Each wall is flat, endless, passes through zero and stands at right angles to its row. A trip goes straight from one point to another. Which walls does it cross, in order?

Walls:
(1): [-16   8 -23]
(2): [-10  60 -63]
(3): [-30  -3  22]
(4): [43  0 35]
(5): [  0 -13 -55]
(6): [-26  16 -59]
(7): [35 10 -8]
Trips:
[13 33 -6] to [87 33 -2] -> 1, 6
[-33  -5  37] to [-36   2  -9] -> 1, 6, 2, 5

Walls:
(1): [ 42 -24  12  -1 -24   1  -3 -16 -45  21 -23 -86]
(2): [ 24   2 -31  -8 -20  -6  18 -17  -5  -3 -10 -37]
(3): [ 50   7  24  -5 -17 -12 -63   0 -35 -33 -25  16]
(4): [-11  24  18  25   3  10  15  -9   6 -35 -48   9]
(5): [ 24  17 -10 -35  -2 -27 -64 -43 -17   2  20   9]
(6): [  2   3 -17  45 -13 -43  36  20  -8 -21  17  83]
(7): [ 54 -57 -23   9  -5  22   0  -1 -31  -3  -8  42]
(8): [-52 -18  -9 -29 -15 -73 -55 -34   4 -21 -16  -5]
(9): [ 27 -12   7  12  10  32  34  19 -19 -54 -18 -30]
Trips:
[ 14  15 -31  30 -10  -5  -5   7 -30 -13   3   2] to [ 25  19   7 -30  61  31  16  40   8   1  -4   8] -> 5, 1, 2, 6, 3
[ 17 -95 -27 -42   1 -20  -4 -37  10  11 -13   0] to [  9  -8  20  25 -35 -18  14  10 -26  12  -3   5] -> 3, 6, 5, 9, 8, 4
[-17   9  14   8  -4  46 -22 -20  17   9 -21 -31] to [ -9 -14  26  26  36 -37 -14 -31 -19  13 -10 -24] -> 8, 2, 5, 9, 3

Walls:
(1): [ 12   2  49   5 -18 -21 -23  18  24   5  -2 -35  -2  -1  39 -10  23  23
 -18   4  35 -13  -2 -18   4  -1 -26  14  10   5 -32   2  30 -47 -14  48
 -16  11 -32  30  32  44 -12 -29 -25  -1  23 -17]
(2): [ 54 -23   5  10 -61 -42  18 -10   0   9  -1  -8   5  11  48  27   8  18
 -41 -29 -22 -26 -20  -4 -30  36 -21  14 -26 -22 -13  33  -4 -16 -31 -13
  17  25  45  42 -57 -28  -6 -53  -9  29  28   5]
(3): [-17 -48  13 -16  18  29 -41 -11  16  20 -35 -20 -14   2  -9  36 -13  38
 -50  10 -35  -1  64  19  56 -31   1  -3 -37  33 -25  16  21  -7   0 -21
   3 -43   8 -19  -4  -7 -31   6   4   7 -13 -11]
(4): [ -1  -7  -8  -4   2  18  22 -23 -25  -6  23  28 -27  24  12   1 -34   0
  -4 -36   7 -17   4 -87 -28  10  15  -3  51 -29  32  34  -4 -10  17  -3
 -18  16  33 -27  27   9 -14 -43  30  17 -28 -27]
(5): [ 61 -67  -4 -22 -30  -3 -16  -4  -2  26  13 -29  40  24 -15  10  -6  19
 -20 -32 -34  15  41  20 -23   7 -24 -15  21  -3   2  37 -16 -45  36  33
 -13 -43  47  27  -5 -12 -14  11 -27  -9 -45 -24]
(6): [ 15  -7  34  34  -4  21  16  14  11   2  27  54   8  38   5 -44  32 -35
  18 -22 -24  24  12  -1   5  31  43  40 -13  -3  -1  -1  18 -31 -29  24
 -20  26  45  -1  25  18   8  13  39  24  19  25]
(7): [ 29   6  15  -8   9 -60 -10 -14   4 -49  -4  49   0  18  -9  21  14  40
 -14  15 -23  63  27 -26 -14  26 -35  -4  22  41   0 -32 -39 -11   8   7
 -58  20 -26   0  13 -22  45 -12 -15   2 -13  -5]
(8): [-32 -21  -3 -14  13  21 -14  -1  62 -34  75 -11  19 -20   6 -37  -1  36
   2  39  30 -41   8  -8  31 -30  10   4 -31 -17   7  -7 -17  33  -4 -10
  -1  27  11 -17  -4  22 -14  47  32 -16   5 -34]
Trips:
[ 47  -8  -7   4  10 -30 -13  27   4  -9  15   7  22  40  10 -37   2   8
   1 -31 -40 -10  -8  12   3 -23  41   8  -5 -35 -17  18  16  26 -36  24
 -43  21 -31  -7  36 -16  32  -9 -28  -8  26  25] to [ 22   7  -8   1  -3  51  -4  18  22   3 -12 -13 -33  34 -13  -7   5 -41
  43  22  34  34  12   5   6  33 -25  22   0   4  -8 -43   3 -27  25 -26
  -5  20 -19  18  -4  -3   9   2 -13  27  17 -35] -> 5, 2
[-11  20   4 -11  -5  -2 -34  10  22   5 -12 -28 -22   7   2  25   2  55
 -19  -2  49  17  27 -16   7  -4 -15  -8 -59  30   2  -5   3  -5   0  -7
   0 -28 -25   6 -22 -10  -1 -35   2   9  41 -32] to [ -3 -15   6 -23   9 -12 -36  35  20  53  36  40 -22 -29  11   5  35 -32
 -23 -16  33 -35  -2 -34 -16  41   1 -13 -40 -29 -49 -21  12 -14  23 -41
  19  -9  -8   2  29 -17  16  14   2 -33 -51 -23] -> 7, 4, 2, 5
[-55 -12  -7  25 -26  27  36  -8  31  25 -45  -9  32 -40 -55  26 -11  33
  23 -22  19  -8  24 -34  42  18  21  34  45 -12  -2  -4 -10 -25   8   7
  29  17 -11  11  14  21  19  -6  21  17 -36  23] to [ 15  15  51  10  -7   6  11  18  22 -18 -21 -18 -28 -37 -16 -27 -43 -10
   1   3  14  10  25  10  30 -32  18 -35  -7  -5 -12  -6  34  48  -9 -17
  -1  10   5  -1  26  -8  26  39  14  34  12 -20] -> 8, 4

Walls:
(1): [ 17 -18 -40 -52  54  66  -2 -18  20 -41 -48   1  79  16 -23  42  36   5
  52  -6  21  26 -14 -18 -46   7 -45   4  16  19  15 -35  44   6 -29  -9
  40 -41 -25 -21  -3  14 -11  43   0 -22  39  -8]
(2): [ -7  35 -27   3 -45  62  38 -31  16 -41  20   0 -42  -5  13 -27  -9  27
  59  10 -30  32 -26  12 -33  -7 -33  -2 -18  10 -44 -20  46 -29  -7  33
  15 -36  11  -3   8  10 -15  30 -10   1 -22 -57]
(3): [ 54 -22  21 -23  44  -4 -12 -26 -11  18  27  21 -34  27  34   0  -1  22
  66  36 -20  33 -21  43 -35   9  43  10   1 -25  23 -27  33  25   9 -17
 -16 -38  28 -21  17   8  38  35  -1 -19 -24 -25]
(4): [ 19   3  -5 -60 -35 -23   3 -30  33   4  24 -67 -14  -4  17  44 -15  37
 -23 -25 -39  24  14  -1   1  54  23  -4   0 -52 -19 -42 -41 -34  -1  27
 -10  15  -5  -7 -17  -3   4  31  24  -7   8  23]
(5): [-18  20 -24  10 -23  -9  39 -28   9   1  -7  36   2 -51   0  40  -1 -15
 -23 -32  28  11  10  37 -13 -32  14 -19   3  23 -27  -8  -6 -23  -7  30
  -7 -32 -12 -16  27   3  -9  24 -26   2  23   0]
(6): [-52  43 -10  -3 -12 -39 -25 -18 -13  26 -10 -18 -12  -9  27 -11 -11  -9
  -1   4  -1  38  -1 -50 -95  39  -1 -18  18   0   1  78 -45 -72  34  10
 -43  23  16  -2  -5  -4 -49 -20 -29 -16 -20  27]
(7): [ 37  -6 -33   1 -20 -69 -26  22 -11  36 -45 -10 -15 -42  -6 -41  18   9
 -47  41  11   7  11 -18  -6  31  11 -15  -3  26 -22 -41 -29 -27  -3  54
  23 -16 -53  14 -18  53  19   4   6   7  23 -11]
(8): [ 39  30  14  22 -13   7  30  66 -44  43  59   2 -15 -11   4   2  -7  -5
  18 -43  23  12  49 -24 -26  39   5  24  15   4  33   0  36 -25 -37  -8
  16  27  54   4  43 -23  -1 -46 -19  -4 -45  -4]
(9): [-36  -5  -1 -17 -15 -14 -31 -14  65   4  24  26  -9  -5 -11  44  25 -12
  20  47   2  34  22  50  44 -58 -33  49 -13  -6 -18   4   6  19  26 -14
  44   5 -60   3  17  -8 -15   0   0 -50   7  11]
(10): [ 19 -59  26   3  43  39   9 -43  40  27  14  58  24   6 -10  63  28   1
   8   7   6  -6  -6 -13   1  -3  23  22 -32  17  39 -18  11  17 -14  25
  30  10  28  -9 -38 -35 -33 -53  -6   9  26  23]
(11): [-45 -17   7  -7  77  52  -6 -29  13 -15   8  24   3  48  52  -8  28  38
  -5  23  -3  29   2   1 -41 -20  19  10  14   8  39 -11   2   9 -41   4
 -10  -8  54  41  28   2  36 -26 -13  15 -12 -48]
Trips:
[-33   5 -60  -6 -22  58 -23 -28  37  -5   5 -19 -22 -13  27   5  36 -29
 -30  21 -17 -25  16  11 -16 -63 -29   0 -45   3  -1 -12   6   1  10   5
  33 -16 -21  32  20  -9 -25  28   8  27 -12   6] to [ 10   8  13  29  11 -25  -5  18 -27  21 -22  -6  24  -9 -26   0 -64  -6
 -54  -6   9 -22   9  11 -24  -4  23  59  13  33 -10 -10 -35  19  11   0
 -19 -17   4  20 -23  42 -10  12   7  -8 -26 -25] -> 10, 7, 1, 11, 2, 9, 6, 8
[  8  29 -15  58  43   2 -26  -9  24 -34  42 -26   5  -9  -1  15  10 -52
   3 -11 -22  34 -12  -3   9  -3 -25   3   9  -7  -4   0   8  38   2 -25
 -43  -1 -21  -7 -42  13 -35 -34  21  18   5  43] to [ -9 -37 -44   4  22 -35 -11 -15  68  45 -12   2  24  -9  30 -32  32  -9
 -18   9   1  10  15  83 -11  13  36  60  -9  -5  13  -8 -35  26 -22  22
 -64  79  -3 -48  48 -75 -60  35  -7  16  24   6] -> 1, 4, 5, 11, 3
[ 14 -28  10   4  28  17  22 -33 -13  -1  26  -4  35 -57  -1  25 -16  22
  27 -15  14  24 -26  25 -29  13  -6  18  -8  37  16  -3   4  18 -21  15
 -15 -13 -29  -3  -8  18  21 -74  50  19 -14  27] to [ 32  18  19  11  53 -12   4   4 -14  41  21  16  41  -8 -20  36  59  26
 -19 -22  52 -35  -6 -35 -25   2  13 -11  18  48  21   0 -33 -13 -24  19
 -16  11  47 -29 -64  15   4 -49 -30 -24  -9  27] -> 6, 7, 3
[-18   0  -8 -28  61 -53 -28  -4 -11 -14   0 -26 -23 -12 -12  -7  -6 -27
  31  21 -12  36  19  -1 -43  14 -38   2 -16  38   1  41  58  20   1   4
 -10   0 -20 -22 -33  -9  12 -10 -17   2 -50 -44] to [-43  17  14 -18  -7 -20  -7  11   2 -12  26 -24 -12 -28  31  -1  37 -30
 -38  25 -34  33 -25 -46 -37  -5  -2 -11   9 -26  12 -20  53 -30 -32 -13
  -6 -19 -39  10 -28  28  16  16  25  21  -8  25] -> 8, 4, 9, 3
[-11 -23   9  20  23 -10 -14  30  -2 -20  15  -8   7  17   3 -41  -9  14
  16  51   6  22  31  56 -26 -16 -36  36  -2 -13   0  24  57  29  30 -53
 -12  16  33   8 -11 -29  26  41  19  47 -23 -12] to [ -3 -11 -36  26 -22  21 -17  16  65  68  51  33 -18 -34 -43 -13  -1 -30
  23 -34 -15  -1  24  25 -19  71 -48 -72   3  12 -24  23  13  15  19 -37
  48  -6  19  36 -22 -39  10   7  -1  14  20   2] -> 11, 10, 3, 6, 5
